Each row of a before or after table is a point. The points were changed in one or more steps. Then noise was added and the rows were shuffled. The steps act on how far a point lies along the listed directions, d1 being the first. Write out the steps. A step turns or swaps two directions, mirrors them in a line or flattens them onto one, adds a multiple of one to another, or multiplies one. Angles are multiples of 10 degrees, from the lower direction toward the higher: turns from -170 to 170, lines from 10 to 170 but not 90. Use the fewest steps. Two steps may share a direction if one is a turn and the other turns, adds or multiplies; they go together, in the order done. Otherwise the lowest direction goes first.

Directions:
(1): [-42, -44]
(2): [44, -42]
Before:
[[-9, 11],
[23, -29],
[-4, 31],
[4, -28],
[4, -37],
[-14, 48],
[-3, -5],
[-93, 20],
[-38, 52],
[5, 93],
[-24, -51],
[49, 21]]
After:
[[7, 2],
[34, -14],
[20, -29],
[55, 8],
[-28, 16],
[9, 96],
[-42, 26],
[27, -12],
[-36, 53],
[-35, -41],
[-86, 24],
[-8, 13]]
Steps: mirror d1 and d2 in the line at 80 degrees

Directions:
(1): [18, 81, 10, -20]
(2): [67, -27, 30, -34]
(3): [41, 9, 1, 75]
Before:
[[48, 95, 16, -11],
[15, 29, -14, 10],
[-27, 3, 10, -87],
[-7, 1, 2, 14],
[8, 56, 2, -16],
[19, 41, 13, 7],
[-43, 47, -8, 4],
[17, -15, 12, 1],
[17, -16, 18, 23],
[19, -20, -8, 14],
[20, -20, 3, 27],
[-45, 4, 11, 11]]
After:
[[87, -49, 33, -24],
[2, 12, 7, 4],
[36, -16, 18, -2],
[-9, -4, -8, 30],
[-11, -7, 7, 26],
[32, 37, 24, -32],
[-8, -18, 1, 15],
[35, 0, -6, -3],
[-6, -5, -17, 20],
[46, -15, 16, -27],
[-19, -28, 8, -56],
[-11, 37, 28, -9]]
Steps: turn d1 and d2 by 90 degrees; multiply d3 by 0.7

Directions:
(1): [-3, -51, 16, -38, 61, -55, 23, -56]
(2): [-33, 19, -26, 30, -61, -37, 68, -44]
Before:
[[-16, -3, 5, 16, -14, 2, 6, 6],
[-13, 18, -5, 20, -24, -12, 31, -40],
[-6, -6, -14, -12, 21, -15, -10, -11],
[-34, 25, -11, 36, -60, -5, 43, -20],
[-13, -63, 5, -8, 49, -91, 66, -95],
[-8, -26, -19, -21, 3, -44, 40, -68],
[9, -1, 1, 21, -16, -9, 3, -14],
[-3, 3, -3, -9, 4, 22, -25, 27]]
After:
[[9, -16, 18, -17, 43, -10, -7, -38],
[-1, 7, -15, -3, 8, 6, -25, 14],
[33, -28, 5, -43, 53, 22, -51, 8],
[-19, 9, -16, 6, -29, 2, 11, 2],
[-16, -18, 10, 4, 5, -10, 8, -6],
[-15, -41, 25, -25, 46, -35, 17, -48],
[16, -14, 10, 6, 6, -15, -8, -18],
[51, -37, 34, -20, 98, 46, -92, 57]]
Steps: turn d1 and d2 by -110 degrees

Directions:
(1): [-81, -32, 30, -50, 13, -23, -21, -53, 40]
(2): [47, -4, -25, -32, 52, -75, 47, 8, 46]
(3): [-38, 64, 5, 57, -18, -78, 7, -25, -24]
(4): [54, -16, 94, 45, 25, -3, -20, -33, 17]
(5): [-37, -14, 37, 33, -35, 4, 49, 72, 61]
Before:
[[-16, -42, -16, -65, 46, -3, 28, 8, 48],
[10, -40, -33, -51, 7, 13, 28, 45, 37],
[-28, -46, 35, -51, 10, 17, 7, 13, 71],
[-91, -22, -16, -13, -4, -6, -42, -49, -24],
[-75, -41, -32, -72, -31, 66, -62, -40, -17],
[42, -44, -87, -69, 47, 20, 28, 23, 24],
[22, 22, -29, 24, -23, 63, 3, 48, -26],
[-35, -15, -9, -16, -15, 22, 16, 6, 10],
[15, -79, 21, -12, -2, 40, 29, 59, 60],
[-17, 6, -38, -9, -10, 13, 10, 41, -15],
[-58, -17, 0, -1, -54, 31, 0, 43, 18],
[16, 1, -94, -61, -5, 7, 30, 40, -39],
[-63, -2, 51, 1, -18, -61, -34, -32, 6],
[-49, -24, 9, -72, 13, 9, -4, -20, 29]]
After:
[[11, 23, -76, 36, -38, 78, -9, 28, -70],
[-47, 11, 41, 8, -7, -86, -19, -24, 11],
[-31, 20, -45, 11, 26, -95, 8, -30, -22],
[31, -8, 7, 76, -38, 18, 40, 75, -4],
[-1, 18, -30, 29, -46, 33, 10, 54, -33],
[-17, -7, -40, -25, 2, 9, 15, 39, -2],
[-8, 8, -27, 2, -21, -44, 47, 59, 37],
[4, 54, 18, 71, -40, -18, 22, 38, -11],
[-20, 49, -14, 62, -35, 21, 9, 20, -55],
[36, 61, -92, 6, 5, -93, 31, 4, -29],
[35, -17, -36, -39, 26, 33, 20, 43, 30],
[-16, 70, -18, 32, -21, -36, 19, 6, -40],
[-11, -3, -82, -50, -29, 48, 2, 35, -61],
[-11, 16, -19, 10, -14, -13, 36, 17, 1]]
Steps: swap d1 and d3; multiply d2 by -1

Directions:
(1): [-17, -40, 58, -40, 23, -35, -10, 18, 36, -30, -72, 66]
(2): [22, 62, -2, 55, -9, 22, -19, 95, 45, 19, -21, 26]
(3): [19, 13, -32, 55, -12, -80, -21, -19, -73, 15, -45, 35]
Before:
[[-3, -29, 10, 28, -5, -57, -13, -18, -25, -12, -51, 36],
[-26, -36, 19, -25, 11, 54, 27, -2, 19, -13, 61, -44],
[-26, 26, 8, -49, 1, 91, 17, 38, 81, 0, 68, -37],
[13, -25, 12, 9, 19, -18, -13, 26, -1, 1, -47, 36],
[-14, -18, 0, -34, -13, 74, 17, -17, 25, -29, 48, -30],
[7, -31, 3, 6, -6, -62, -6, -31, -38, -9, -44, 28],
[-23, 4, 2, -25, -4, 53, 51, -19, 8, 3, 39, -37],
[-28, -40, 29, -51, 10, 15, 21, -32, 24, -48, 7, -22],
[7, -12, 2, 8, -19, -45, -34, -34, -25, 1, -34, 7],
[-39, -64, 34, -42, -2, -31, 8, -11, -10, -25, -35, 43],
[-7, -28, 17, -19, -5, 57, 22, -8, 37, -24, 81, -51],
[-23, 11, -23, 4, 5, 42, 10, -20, -2, -8, 62, -41],
[-41, -11, 44, -52, 24, 95, 48, 19, 67, -7, 56, -56],
[-6, -35, -26, -5, 4, -55, -11, -62, -63, -20, -15, 16]]
After:
[[8, -14, 4, 7, 17, 8, -8, 17, -6, 8, -26, 16],
[-5, -36, -17, -26, 10, -32, -7, -59, -47, -26, 0, 4],
[-23, -33, 13, -8, 9, 19, 24, -8, -4, -8, 27, -23],
[-23, 4, 6, -19, -9, 21, 45, -21, -9, -7, 18, -14],
[8, -26, 0, -4, -9, -28, 1, -25, -23, -6, -15, 1],
[-24, 5, -14, 7, 9, 14, 7, -19, -1, -15, 29, -14],
[-25, -11, 22, -15, 19, 41, 27, 8, 25, 4, 22, -29],
[-31, -47, 11, -32, -15, -13, 8, -18, -23, -14, -12, 21],
[4, -11, 8, -6, -19, -23, -34, -30, -6, -2, -11, -11],
[-15, 31, -6, -23, -1, 34, -3, 33, 41, 7, 26, -8],
[-6, -20, 2, 17, -10, -24, -2, -9, -9, -13, -17, 17],
[2, -24, 14, 4, -5, 17, 3, -8, 12, -24, 49, -23],
[-5, -16, -10, -18, -16, 32, 6, -28, 4, -29, 19, -9],
[-25, -32, 11, -29, 1, 0, 12, -43, 2, -41, 7, -27]]
Steps: multiply d1 by 0.4; multiply d3 by 0.4

Directions:
(1): [-29, -82, 55, 66, 90, 11, 1, -33, -15, 37, -9, 20, 11, -37, -69, -7, 17, -6]
(2): [-60, 30, -11, -21, 25, -26, -43, -10, -27, -33, 90, 85, 27, -47, 9, 24, -34, 55]
Before:
[[41, 1, 4, 8, -16, 4, 44, 16, 9, 11, -37, -62, -11, 34, 6, -17, 10, -30],
[7, -73, 34, 84, 59, 19, 22, -34, -5, 60, -44, -25, -18, 3, -56, -19, 28, -39],
[-5, -4, 5, 6, 15, 4, -13, -12, -6, -9, 33, 26, 11, 6, 11, 2, -5, 19],
[-3, -32, 3, 23, 17, -3, -9, -8, 17, 6, -6, -11, -6, -9, -19, 7, 0, 7],
[-17, -20, 10, 25, 39, 6, -19, -13, 2, -1, 6, 33, 15, -15, -33, 9, 1, 8],
[-15, -12, 19, 20, 33, -19, 3, -1, -19, -9, 5, 9, 8, -15, -35, -5, 17, 10],
[-39, 43, -29, -43, -20, -10, -36, 22, -17, -36, 58, 48, 21, -11, 46, 14, -20, 26],
[-33, 0, 28, 9, 42, -14, -12, -22, -31, -8, 54, 59, 25, -30, -23, 7, -9, 23],
[-11, -2, -9, 1, 21, 4, -7, -4, -16, -9, 13, 26, 2, 0, 13, 10, -6, 18]]
After:
[[1, -22, 4, 22, 25, 13, 1, -14, -8, 4, -15, 3, -4, 6, -3, 4, 5, -2],
[8, 56, -29, -32, -32, -20, 14, 21, -4, -26, 36, -9, 4, 16, 43, 2, -26, 9],
[-13, -13, -7, 1, 7, -12, -19, -9, 10, -10, 19, 12, 1, -17, -5, 15, -13, 21],
[-6, -41, 50, 40, 58, 7, 6, -27, -21, 16, 3, 25, 14, -17, -47, -10, 15, -9],
[-19, -5, 11, 19, 29, -32, -3, 3, -19, -17, 16, 12, 10, -19, -31, -1, 13, 15],
[-16, -20, 8, 24, 33, 4, -18, -13, 1, -6, 4, 37, 18, -19, -34, 11, -1, 12],
[-57, 41, -30, -5, 17, -32, -40, -23, -38, -25, 97, 80, 12, -27, 17, 24, -37, 44],
[20, -62, 24, 34, 13, 31, 21, 6, 8, 39, -61, -49, -6, 19, -12, -27, 35, -49],
[5, -32, 21, 25, 15, 14, 1, -17, 3, 12, -1, 3, 3, 14, -6, -7, 10, 2]]
Steps: mirror d1 and d2 in the line at 30 degrees
